Each row of a before or after table is a point. One or more steps were done to the points. Then noise was added and the rows were shuffled. The steps act on how far a point lies along the listed directions, d1 being the first. Write out the steps. A step turns or swaps two directions, mirrors them in a line or flattens them onto one, adds a multiple of one to another, or multiplies one. Angles are multiples of 10 degrees, from the lower direction toward the higher: turns from -170 to 170, lines from 10 to 170 but not 90. Use the fewest steps. Two steps may share a direction if one is a turn and the other turns, adds or multiplies; they go together, in the order done. Otherwise the lowest direction goes first.
In the rows, 128 means zero.

Directions:
(1): [138  94  97]
(2): [101  98 152]
(3): [165 115 154]
Before (11 x 3)
[[117 128  96]
 [106 141 100]
 [100 127  93]
 [ 97 129 123]
 [137  96 175]
 [ 97 114  80]
 [160  92 158]
 [154  91 137]
 [101 143  90]
 [112 156 101]
 [156 105 159]]
After (11 x 3)
[[128 158 105]
 [122  83 136]
 [136  93 176]
 [166 131  81]
 [155 144 124]
 [138 134  95]
 [112  95 161]
 [138 151 100]
 [152 140  93]
 [144 157  90]
 [117  81 155]]
Steps: swap d2 and d3

Directions:
(1): [ 88 119 152 150  87 138  95 112]
(2): [100 183 133 153 131 142 160 140]
(3): [107  99  95 131 139 173 152 100]
(4): [123 145  73 113  85 109 127 128]
Before (13 x 8)
[[156 148 151 105 111  73 113 141]
 [145 133 159 128 115 128 105 147]
 [121 152 146 147 142 120 133 141]
 [ 94  89 128 135 143 173 142  99]
 [105 130 112 123 133 140 140 103]
 [173 115 217 137 159 111 117 148]
 [137 146 123 150 129 119 132 130]
 [119  73  96 117 116 155 142  93]
 [141  70 170  98 147 132 114 127]
 [108 155  98 131  67  98 102 122]
 [132 167 183 135 114  98 104 146]
 [144 173 180 116 121  74  91 158]
 [137 131 137 127  72  97  73 134]]
After (13 x 8)
[[135  67 166 143 173 186 152 102]
 [140 152  54 110 117 112 148 124]
 [143  70 169  97 149 131 115 128]
 [158 124 152 108  99  76 103 144]
 [104 103  84 116 165 184 164  92]
 [125 135 114 156 127 133 134 118]
 [151 145 176 119 140  88 112 157]
 [125 120 105 123 166 174 171 107]
 [109 137 128 149 147 142 146 126]
 [124 154 139 119 124 102 121 128]
 [162 108  63 104 141 141 148 120]
 [143 110 119 123 143 163 141 128]
 [112  94  93 112 128 155 153  88]]
Steps: turn d1 and d3 by -170 degrees

Directions:
(1): [ 63 158 106 112 148 157 109 111 151 147 119 126]
(2): [120 145 121 142 117 125 108 213 137 143 122 134]
(3): [125 103 110 146 103 189 140 136 144  78 115 135]
(4): [114 133  94 159 109  99 122 113 140 117 176 177]
Before (13 x 12)
[[177  74 120 128 127 148 162  88 125  81 129 102]
 [101 148  99 151 122 127 116 127 157 117 175 183]
 [193 122 159  95 131  98 159  90  82 150 108  86]
 [ 83 146 109 137 126 148 117 194 145 154 113 140]
 [109 137 150 129 160 129 122 119 137 150 131 123]
 [142 129 127  99 155 107 142  57 116 150 154 123]
 [109 129  87 175  88 163 130 150 147  81 143 139]
 [125 128 150 120 156 121  99 153 114 145  86 108]
 [134 110 173 102 145 154 130 143 140 125  98 105]
 [183  79 127 156 102 155 157 137 113  69 129 131]
 [178  81 138 137 110 146 139 104 127 104 132 132]
 [149 130 118 148 112  89 129  72 113 115 175 163]
 [ 69 158 114 138 128 130  93 149 144 146 151 151]]
After (13 x 12)
[[121 125 148 131 125 137 112 192 153 128 121 139]
 [ 89 137 148  98 154 158 118  79 126 140 118 105]
 [151 127 123 141 115  94 132  62 111 113 169 155]
 [179  85 121 164  96 149 153 151 118  70 135 141]
 [125 148  96 135 131  83 121 121 132 155 184 165]
 [102 125 144  97 154 176 141 121 126 148  80  95]
 [126 111 118 140 112 187 152  87 131  75 113  98]
 [104 140 145 137 154 124 120 134 140 152 136 132]
 [167  92 119 158  97 130 126 141 136 107 151 159]
 [166 151 111 148  96  61 125 189 108 158 154 150]
 [121 133 143 129 151 113  95 169 116 144  94 118]
 [158  95  84 169 100 120 136 162 146  88 164 149]
 [120 127 137 109 150 158 142  49 137 111 138 132]]
Steps: mirror d2 and d4 in the line at 130 degrees

Directions:
(1): [125 117 108 136  75 125 122 142 153 137 127 134 108 115  77 193 131 116
  84 103]
(2): [ 90 108 146 129 153 137 125 105 146 132  94 187  98 114 121 167 112 147
 164 168]
(3): [111 103 166 118 150  99  53 106 153 117 149 107 153 117  99 116 143 113
 107 149]
(4): [104  69  88 153 137 151 113  96 127 111 141 105 105 117 151 122 150 168
 134  82]
Before (11 x 20)
[[114 110 125 131 134 136 137 113 138 126 109 160 114 120 140 143 123 147
  156 150]
 [178 186 162  91 104  94 111 170 130 161 152 112 180 135  76 130 111  70
   81 147]
 [103  74  88 144 142 175 141 104 119 132 124 120  98 123 156 140 141 171
  152 105]
 [149 182 163 113 133 111 140 150 118 134 118 122 164 143 133 129 101  95
  131 187]
 [176 179 147 116 135 108 154 155  85 138 129 123 169 161 138  84 107 101
  128 148]
 [112 116 147 128 147 109 103 112 146 140 119 138 124 110 112 135 116 132
  131 151]
 [170 201 162 112 118 114 140 159 127 146 126 114 164 146 119 118 125  78
  126 173]
 [155 158 149  99 118  99  96 153 113 111 143 100 180 127 102 102 131  91
  108 135]
 [123 124 130 138 110 131 127 139 129 136 123 158 119 129 103 170 123 130
  136 122]
 [177 186 154 108 114  95 115 163 121 136 152  99 162 145 134  90 124  77
   86 137]
 [162 176 175 105 130  95  89 136 140 140 145 103 161 138 107 108 128  87
   85 156]]
After (11 x 20)
[[118  88 143 138 153 118  40  89 152 109 168  59 157 119 121  98 172 121
  113 129]
 [118 115 140 136 117 123 107 133 135 132 129 152 126 126  95 167 128 126
  131 126]
 [122  61 108 133 133 121  39  96 142 123 188  57 151 108 104 112 160 138
   79  73]
 [103  83 146 135 164 114  53  90 139 102 155  75 156 120 137 112 142 134
  119 148]
 [128  86 105 145 138 135  79  88 135 113 164  71 122 123 148 102 159 152
   99  79]
 [110 105 113 141 139 132 135 111 133 138 113 141 103 112 137 138 117 156
  145 123]
 [136 100 154 126 167  97  59 103 112 110 164  81 175 139 127  67 143 121
  109 130]
 [119 124 139 124 134 125 134 120 141 130 107 165 122 121 130 144 118 134
  153 166]
 [147 174 133 110 120 152 195 163 111 164  95 165 123 144 133 153 102 115
  151 166]
 [140  99 119 136 135 112  63 113 130 107 178  60 143 127 151  78 159 121
   85  88]
 [130  94  97 129 124 131  92 118 107  92 154  78 149 117 134  98 153 141
  119  80]]
Steps: turn d3 and d4 by 120 degrees; multiply d3 by 1.3

Directions:
(1): [ 92 118 109 132 139  80  80 134 129 179 115  82 159 110 156 118 138 147
 125 149 133 153  99  78 140 172 148 170 137 128 112 112 176 133  93 137
 147  61 158 119 106 122 128 138 126  88 135 125]
(2): [130 160 123  86 111 161 162 107 111  93 163 143 140  25 117  98 166 104
 154 120  88 144 124 136  82 158 144 135 138 153 126 117 128 111 106 142
 118 111 174 129 127 144  98 117 119 113 107 128]
Before (11 x 48)
[[116 121 119 142 131  94 122 134 134 164 118 105 120 155 147 131 115 139
  112 141 157 128 136 119 148 126 144 124 120 121 119 139 152 139 146 120
  144 129 117 135 119 113 138 149 123 125 142 124]
 [103 112 130 140 133 104  98 134 140 168 116 115 144 163 129 133 111 150
  121 147 140 133 131  95 148 132 148 136 143 126 115 133 137 126 103 125
  143 102 125 109 129 112 134 136 138 119 124 130]
 [123 182  99  82 120 167 163 108 111  98 178 117 147  10 120  91 168  98
  162 136  90 156 130 117  85 176 149 146 142 141 123 123 134 105 116 130
  118  84 169 129 139 130 108 127 109 122 101 125]
 [108 164 124  76 112 154 157  97 114  97 162 157 149   7 126 101 177 111
  159 138 100 152 117 137  66 167 144 136 139 164 139 115 133 121  98 145
  125 102 192 137 132 144  99 131 114 101 102 132]
 [130 120 137 120 123 112 130 124 123 127 139 120 119 106 140 125 139 113
  130 139 131 131 113 143 123 126 138 125 138 133 131 124 135 129 121 130
  143 116 139 122 123 143 114 125 119 138 127 132]
 [147 138 142 145 149 151 155 130 125 114 137 160 110 168 115 143 121 124
  120 117 134 118 144 155 131 102 108 105 109 119 134 130 102 113 162 110
  115 164 100 126 155 125 132 133 133 147 130 142]
 [149 135 143 126 131 159 148 137 137 104 128 151 105 157 126 151 109 113
  114 138 130  97 149 144 119  97 124 109 121 119 125 144 102 139 143 126
  128 159 101 126 157 143 129 137 130 153 134 133]
 [145 118 136 150 129 107 110 153 145 141 108 126 118 202 122 158  95 147
  116 132 153 103 134 137 155 109 113 100 119 115 145 139 122 145 145 119
  123 168  77 126 132 111 152 139 137 136 128 127]
 [ 94  85 120 170 150  66  83 161 134 197  97  74 142 172 149 165 102 177
  102 149 162 136 105  87 156 136 135 147 133 110 126 125 159 143 118 124
  147  88 126 133 128 110 144 137 129 118 146 116]
 [157 148 141 110 112 163 177 117 116  97 152 159 107 111 120 118 129 102
  150  95 110 112 140 161 119 119 125  95 129 133 136 132  99 127 156 132
  107 166 126 140 120 134 113 113 119 137 125 126]
 [124 100 133 172 150 106 116 148 152 168 100 116 117 192 124 158 101 135
  108 144 156 114 139 123 164 100 113 135 121  91 135 145 131 140 138 115
  132 137  90 133 131 114 152 138 125 122 153 132]]
After (11 x 48)
[[120 115 123 148 136  77  79 155 141 173 103  93 141 173 140 147 108 157
  117 148 151 124 112 101 159 145 130 131 127 120 133 125 156 146 116 128
  136 116 106 122 116 109 148 144 134 104 130 124]
 [158 179 119  94 116 202 199 111 116  60 179 159 109  69  96 111 143  88
  156 118 100 124 160 165  90 119 122 102 129 132 139 144  85 106 160 115
  102 159 120 138 161 130 119 120 113 169 103 128]
 [103 105 118 157 149  88  98 143 145 187 105  92 143 138 137 141 124 137
  117 155 142 137 120  94 154 140 131 164 131 101 125 130 161 136 108 127
  140  88 128 127 116 116 140 139 121  90 148 130]
 [145 160 145  91 107 190 193 100 120  60 161 199 112  71 101 124 149 102
  151 119 113 118 149 185  74 108 115  91 126 153 156 138  84 124 144 130
  109 180 141 146 155 142 111 126 120 150 104 135]
 [155 125 143 138 125 138 152 131 128 123 128 148 100 181 128 139 103 121
  131 102 137 101 142 153 151 100 114  91 122 116 137 139 101 139 170 123
  115 175  96 139 119 123 134 121 124 146 141 124]
 [133 119 136 142 143 127 115 147 144 138 108 125 113 187 143 158  98 131
  103 149 146 101 138 121 142 104 126 123 121 110 119 141 123 147 137 125
  139 136  96 122 148 135 140 145 132 141 145 132]
 [135 122 141 121 122 119 137 124 123 119 141 126 114 110 136 127 138 109
  131 135 130 127 117 151 121 119 136 119 136 133 133 126 127 128 129 128
  141 127 134 124 128 146 114 122 121 144 126 133]
 [ 88 114 111 131 136  87 104 142 118 175 129  76 161  67 145 134 141 158
  127 147 124 158  93  84 115 175 155 164 145 135 121 110 170 128  87 141
  141  56 178 131 123 124 115 129 120  93 126 114]
 [102 127 127 119 124 117 112 124 132 155 131 120 151 108 126 117 130 138
  134 145 120 143 127  95 125 150 159 143 149 138 112 126 141 118  89 133
  139  89 151 109 126 119 120 132 133 107 113 130]
 [109 131 114 127 127  95 123 127 128 162 128 100 132 112 149 117 131 134
  121 143 143 139 128 112 134 148 154 136 126 131 115 130 163 134 129 128
  145 107 141 134 114 118 127 147 119 110 136 125]
 [129 121 135 163 161 116 118 139 132 151 117 132 119 198 133 150 111 142
  110 131 151 123 131 127 153 112 112 123 109 109 129 127 124 121 154 109
  127 138  97 122 145 117 144 142 136 133 141 141]]
Steps: turn d1 and d2 by 60 degrees
